Each point is reached from the start by the listed moves, each made 0, 1 or 2 times, or once backwards (-1), plus a little noise. Say if it took an odd or an even number of moves. Then give how often each move was made.

Moves:
(1): [ 0.42 -0.12  0.15  0.08]
(2): [0.13 0.17 0.23 0.00]
(3): [-0.03 -0.24  0.11 -0.04]
Start: [0.09 0.03 0.15 0.14]
Points:
[-0.21  0.35  0.22  0.05] => even (-1, 1, 0)
[ 0.37 -0.25  0.07  0.24] => even (1, -1, 0)
[ 1.08 -0.05  0.70  0.31] => odd (2, 1, 0)
[0.36 0.37 0.62 0.14] => even (0, 2, 0)

Moves:
(1): [ 0.21  0.00 -0.24 -0.14 -0.24  0.12 -0.10 -0.02 -0.04 -0.02  0.01  0.04
  0.05]
(2): [-0.34  0.28 -0.05 -0.04 -0.25  0.10 -0.11 -0.03  0.05 -0.04 -0.10 -0.07
  0.15]
(3): [-0.02  0.05  0.23 -0.09  0.17  0.08  0.02 -0.06  0.05 -0.12 -0.10  0.11
  0.13]
(4): [ 0.31  0.16  0.01  0.13 -0.01 -0.05 -0.18  0.05  0.16  0.09  0.05  0.09
 -0.13]
(5): [ 0.14  0.12 -0.26 -0.04  0.27 -0.15 -0.06  0.11 -0.10 -0.13 -0.09  0.06
 -0.09]
(6): [ 0.01  0.01 -0.21  0.09 -0.01  0.23  0.13 -0.03 -0.03 -0.05  0.01 -0.02
  0.09]
(7): [ 0.06 -0.07  0.03  0.04 -0.09 -0.08  0.05 -0.26 -0.17  0.06 -0.10  0.28
  0.08]
(8): [ 0.01  0.08  0.06  0.15 -0.08  0.10  0.22  0.27 -0.29  0.14  0.15  0.07
 -0.01]
(9): [ 0.07  0.02 -0.02 -0.11  0.00 -0.03  0.12 -0.01  0.24  0.01  0.10 -0.06
  0.07]
(10): [ 0.02  0.12  0.00 -0.01  0.24  0.08 -0.03  0.00 -0.08  0.10  0.07  0.02
  0.21]
(11): [ 0.08  0.06  0.09 -0.13  0.02  0.17  0.06 -0.24  0.08 -0.16  0.37  0.14
 -0.02]
Start: [-0.06 -0.05  0.03 -0.16  0.08 -0.13 -0.08 -0.02 -0.28 -0.04  0.11 -0.10
 -0.01]
Points:
[-0.69  0.86  0.36  0.01 -0.13  1.11  0.61 -0.11 -0.69  0.23  0.26  0.27
  1.39] => odd (0, 2, 2, 0, -1, 2, 1, 2, 1, 2, 0)
[-0.38  0.09 -0.21 -0.12 -0.89  0.02 -0.05  0.41 -1.49  0.31 -0.31  0.19
  0.30] => even (2, 1, 0, -1, 0, -1, 1, 2, -1, 0, -1)
[ 0.15  0.85 -0.12 -0.73 -0.16  0.89 -0.19 -1.52  0.26 -0.62  0.34  0.81
  1.08] => odd (1, 2, 2, 1, 0, 2, 2, -1, 1, 1, 2)
[-0.05  0.11  0.43 -0.02  0.45 -0.40 -0.55 -0.23  0.13  0.44  0.35 -0.23
  0.11] => even (-1, 0, -1, 1, -1, -1, 0, -1, 0, 2, 0)
[ 1.39 -0.11 -0.42 -0.17 -0.21  0.14  0.04 -0.18  0.26 -0.07 -0.20  0.42
  0.15] => even (2, -1, 2, 2, 0, 2, 1, 0, 2, -1, -1)
[-0.52  0.60  0.36 -0.29 -0.04 -0.23 -0.39 -0.60  0.44 -0.20 -0.28  0.09
  0.39] => even (-1, 2, 1, 1, 0, 0, 1, -1, 1, 0, 0)
